Each row of a before or after table is a point. The points were changed in one or more steps. Then noise was added and the rows were shuffled. The steps act on columns, c1 being the first. Write out the steps. A step turns or swaps two columns, mirrors them in a line or flattens them onto one, adds a multiple of one to another, or multiplies or shifts one. Angles are multiples of 10 degrees, from the lower column toward the higher: turns from -170 to 170, lines from 10 to 170 but not 90. Use the fewest steps. Two steps may share a column if one is a turn and the other turns, adds or multiplies; they go together, in the order done. Otherwise the lowest column goes first.
In the rows, zero is written as 128.

Before, 13 rows:
[[150  88]
 [ 50 140]
 [ 45 125]
 [130 167]
 [176  93]
 [118 142]
 [133 133]
 [165 145]
 [ 92 103]
 [124 131]
 [ 62 126]
 [181 136]
 [147 150]]
After:
[[ 86 124]
 [142 187]
 [157 124]
 [ 75  90]
 [117 173]
 [169 140]
 [ 63  78]
 [135 128]
 [153  98]
 [129 111]
 [175 156]
 [127 125]
 [ 75  68]]
Steps: mirror c1 and c2 in the line at 20 degrees

Before (14 x 6):
[[151  94 164 135 124 110]
 [ 90  71 168 176  78 142]
 [138 137 139 186 102 119]
 [ 85 119 143 156 104 144]
 [161  98 163 181 121 114]
 [ 91 145  83 119 146  93]
 [152 111 122 103 129  97]
 [ 95 114 136 182  81 118]
 [114 143 153 154  93 132]
 [ 75  92 162 180 100 166]
 [ 80 150  70 144 153 148]
 [161 101 140 183 105  78]
 [ 62 168 113 145 167 159]
 [ 32 163 118 161 153 123]]
After (14 x 6):
[[ 87 126 165 134  96 109]
 [102 115 121 102 111  96]
 [ 88 113 141 182  77  78]
 [123 194 161 182  96 167]
 [ 98 188 167 177  56 142]
 [130 114 138 186 102 118]
 [ 86 115 163 181  92 115]
 [146 169 142 156 114 145]
 [133 163 136 180  85 120]
 [171 158  69 143 183 148]
 [207 193 119 161 207 122]
 [148 134 152 153 107 132]
 [195 165 111 146 214 159]
 [162 151  82 118 169  91]]
Steps: turn c1 and c2 by -120 degrees; add 0.7 times c1 to c5

Before (13 x 11):
[[120 113 142 118 145 116 138 146 129 119 127]
 [122 126 144 121 101 119 131 152 125 128 110]
 [106 118 134 110 145 119 160 117 123 132 105]
 [119 115 118 131 144 137 188 136 143 153 119]
 [119 130 145 126 141 145 121 120 131 131 108]
 [130 120 140 109 141 116 118 125 152 140 113]
 [125 131 139 115 138 119 117 128 119 157 136]
 [133  73 148 129 142 121 120 123 124 126 113]
 [128 112 100 120 139 212 120 154 172 124 128]
 [146 127 122 114 137 143 125 122 125 125 113]
 [125 131 141 117 110 129 119 121 136 123 142]
 [119  98  87 156 126 123 122 135 127 134 118]
 [131 130 126 147 135 134 131 128 131 123 116]]
After:
[[123 115 123 115 120 132 149 167 147 116 126]
 [141  79 136 109 119 136 116 148 140 110 140]
 [124 128 128 116 151 123 107 135 121 113 115]
 [123 112 146 125 113 114 249 137 134 150 142]
 [147 133 125 116 111 123 119 145 119 132 138]
 [136 126 122 148 122 122 138 102 129 131 137]
 [120  90 119 145 128 133 117 113 130 169 139]
 [124 131 159 120 118 141 105 146 136 122 126]
 [134 127 146 107 125 112 110 153 152 120 140]
 [127 112 115 113  93  53 111 177  91 152 128]
 [126 132 137 127 109 114 113 122 122 112 149]
 [129 124 133 121 151 134 131 164 116 112 147]
 [115 126 134 106 114 135 194 149 144 121 158]]
Steps: mirror c1 and c11 in the line at 170 degrees; turn c2 and c4 by 20 degrees; add -1.5 times c4 to c8; turn c3 and c10 by -70 degrees; turn c6 and c9 by 120 degrees; turn c5 and c9 by 150 degrees; multiply c7 by 2
